Every row gives one point. The last column is the point's height on a tilted bowl or saddle (a function of degree 2), plus a little noise. Along how many of its main directions does it bend up, bend down or stay straight?

Points:
[[ 54 -33 -31 -49]
 [ -8  35   4  -3]
 [-51 -33  26 -35]
 [ -7   2  22 -11]
 [ 37  22  11 -19]
 [ -3  21  -6  -3]
 [ 39  23 -22 -29]
 [  5   7  39 -25]
 [-25  14  49 -47]
 [ 39   5  20 -22]
 [ 33 -17 -18 -20]
 [  2  15   5  -3]
 [-39 -13 -39 -32]
 [ 14 -26  54 -40]
 [  1  48   9  -6]]
Directions: 0 up, 2 down, 1 straight

Points (21 x 5):
[[ 23  30  31  16  -6]
 [  0 -22 -28 -18 -31]
 [ 29  70  -1 -23  50]
 [ 63 -12  73  13  64]
 [-24   2  56   3 -46]
 [-48  -8  -8  31  -3]
 [ 22  -4   4 -36  -8]
 [-19  -2  29  -2 -27]
 [-15  17  12  18 -20]
 [ -6  28   3   6  -9]
 [ 12  21  -7 -38  -2]
 [-33 -11 -31  -4 -11]
 [-17 -18  12 -15 -25]
 [  0 -11 -33  20 -23]
 [-44 -19  20  16 -28]
 [ -3 -46 -34   0 -20]
 [ 80  -9 -19 -45 -20]
 [-20  40  -5   2   1]
 [-34 -46  17  16 -10]
 [-28 -23  21 -21 -38]
 [  7 -34  -4 -16 -19]]
Directions: 2 up, 2 down, 0 straight

Points (43 x 7):
[[ 31  21 -18 -25   5  42 -25]
 [-27 -14  -8 -60  -3  31 -27]
 [-27 -32  34  17  12  -8  -3]
 [ 53  -2  39 -26 -21 -23  38]
 [ 11  31   5 -30 -17  25 -38]
 [-16   5 -11  29   2  28  -8]
 [-52 -24  10  10 -58  -9   9]
 [-19  21  65  19  -5 -17  -4]
 [-14 -32  20 -32  55  43 -30]
 [ 17  21 -68  -3 -13  25 -20]
 [-27  44 -55 -20  47  15 -59]
 [-61  22 -26  -5 -48  45  32]
 [-38  -2  26  22  27   7  -9]
 [-40  -5 -20  20 -30  40  54]
 [ 25  19  -6  37   7 -18   7]
 [  7  14  56 -21  34  -2  17]
 [-33  24  -6 -11  50  23 -12]
 [ 38  12   3 -17 -13  28  -7]
 [ 21 -48  22  19   0  11 -22]
 [ 26  17  25   1 -26   7  -1]
 [ 17  -2   0  30 -59  19  52]
 [ -7  -6   4 -10 -23 -35   0]
 [-36 -14  22  13 -56 -38  -5]
 [  2  14  10  -7  53   0   3]
 [ 23  14  50 -10  11   2  -3]
 [ 23 -43 -27  -8 -13  21  -1]
 [  6  17 -18  20  60  -6 -44]
 [-30  23   5   6  15 -12   8]
 [-53  22 -24  16  15   0   0]
 [  9 -22 -13   2 -49  10  20]
 [ 14  -7  29 -39  28  17 -16]
 [ -3  51  30  42   8   6 -46]
 [-20  -4  -3 -23 -12  23 -13]
 [ 11  23  10 -43 -45   8 -61]
 [ 14  14   1  28  47 -30   6]
 [ 17 -36 -14  -4 -72  35  59]
 [-27 -37  14  22   1  23  -5]
 [ -2  -6 -22  26 -27   3  19]
 [ 37 -11  42  -3  32  24 -36]
 [ 17  24   9  12  16 -17  17]
 [ 12  23   0  49 -35 -16  28]
 [-29 -46 -34   0 -23 -24 -22]
 [-44 -37 -70 -31  21  19  -4]]
Directions: 2 up, 3 down, 1 straight

Points (70 x 9):
[[ -2  27  37 -11 -35 -14 -26  14   4]
 [ 25   9  39 -14  82  -9   2  12 -55]
 [-21  36  21   4 -39  41 -14 -35 -18]
 [ -4   3   9 -14   9  16  35  12 -18]
 [ 19 -38  13 -12   4 -20 -47  18 -13]
 [ 38 -19  24   2  -9  14   9  60  -6]
 [-29  31  -4  46  24 -49   4   2 -15]
 [ 24  12 -22  29 -13 -18  10 -22 -19]
 [ 25  34 -80  -9  34 -36  -4  44 -42]
 [-10 -31  -9 -10 -12 -27 -22   7  -3]
 [ -3   1  -4  15 -23  -2  15  -4  -3]
 [ 39 -13 -13  -2  -2   8 -38   2  -4]
 [-31  34 -22   6 -44  71 -36 -42 -23]
 [  1 -18  17 -25  22  24  16  -9 -29]
 [ 10  50 -16 -18   8  35  42   2 -43]
 [  9  47 -26 -10  -9   2 -35 -11  -4]
 [  8  -7  14  28 -16   8 -31  32   7]
 [-28  24  27 -33  17   0   1  30 -15]
 [-13 -31  -8  40 -12  24 -26  29  -7]
 [  0 -38  53  50  18  48  -1 -39 -47]
 [ 29  22  -5  13   2   3  -7   0  -4]
 [-18  43  10  -5  19   0   0 -32 -15]
 [-15  21 -27 -22 -30 -48  44  -2 -29]
 [ 58 -46  25 -30  36  -4   7   8 -54]
 [  5 -10  -8  -3 -37   5  28 -32 -26]
 [ -2 -86 -18  -7 -68 -28  19   5 -46]
 [ 43  25 -34  44  29 -60   2  53 -22]
 [ 19 -47  -8 -22  14  11 -28  24 -18]
 [ -9  25 -28 -36 -35  31 -10  36   6]
 [ 31  43 -17 -47  -6  35  53 -47 -87]
 [  2 -57  25   1  37   4 -32  17 -26]
 [  5 -23 -22 -19 -11 -47 -16  28 -16]
 [ 11 -16  33  18  40  -4  58   5 -29]
 [ -1   6   4 -60  47  -1  27 -16 -54]
 [  5  19  29  -5 -57   2 -48  19   3]
 [ 38 -16  24  36  10  15  18 -68 -53]
 [ 43 -13  -5  10  46  -2  25   8 -26]
 [  1 -19  42  23  -1  76  -9 -12 -54]
 [ 25 -43 -19 -38  17 -28  29  -6 -45]
 [ 25 -10  19 -11   3 -18 -25  30  -4]
 [-42  27  10  16  22  16 -29 -27  -4]
 [ 53  38  44  14   9  23  32  -8 -50]
 [ 27  15 -11 -12  28  45  14 -32 -46]
 [  9   8 -23  65 -20  38 -35   8 -14]
 [-31 -65  -4 -59 -77  24 -46   0 -12]
 [-34  17 -21  14  28  20  -2  -1 -16]
 [ 14  11  13 -56   7  -2 -42  29 -22]
 [-36  18  40  15  50 -20  12  -9 -16]
 [-17  23  26  21 -19 -53  10 -22  -6]
 [  5 -22  27   8  -9 -36  -5  13   1]
 [  3 -20 -22 -24  20   8 -36 -17  -8]
 [  5 -54  15 -11  -2  40 -16 -34 -31]
 [ 38  33  12  -8 -34 -27 -49 -13 -22]
 [ -5 -33 -15 -20  -3  11  20  29 -14]
 [  7  26  16  16  36   5  42  39 -25]
 [  3  23  -4  -1  -2   3  20 -16 -14]
 [-17   8  -3  43  -2  -6  26 -36 -19]
 [  8  22 -25  28  14 -12  30   7 -17]
 [ 21  49  -9  45  30  12  11   8 -23]
 [ -8 -45   6 -38  -5 -31  11  32 -19]
 [-35   4  21  11   7  -6   5 -49  -4]
 [-24 -45  48 -42 -11  41 -27  -2 -31]
 [-28 -29  34  20 -29 -35   1 -20   3]
 [-19  -6  23  -5 -42 -22  -4 -53 -11]
 [  7 -25 -11  -7 -40 -10  -5  60   3]
 [-39  -6  20  26 -43  -7  20  -1  -2]
 [-39 -12  20   7  27  28  -6  48 -30]
 [-43 -22  40  -1 -15 -18  20 -31   2]
 [ 11 -44 -15 -14  19  36 -23  24 -19]
 [  7  25  35  12  21  14 -49  11  -9]]
Directions: 0 up, 5 down, 3 straight
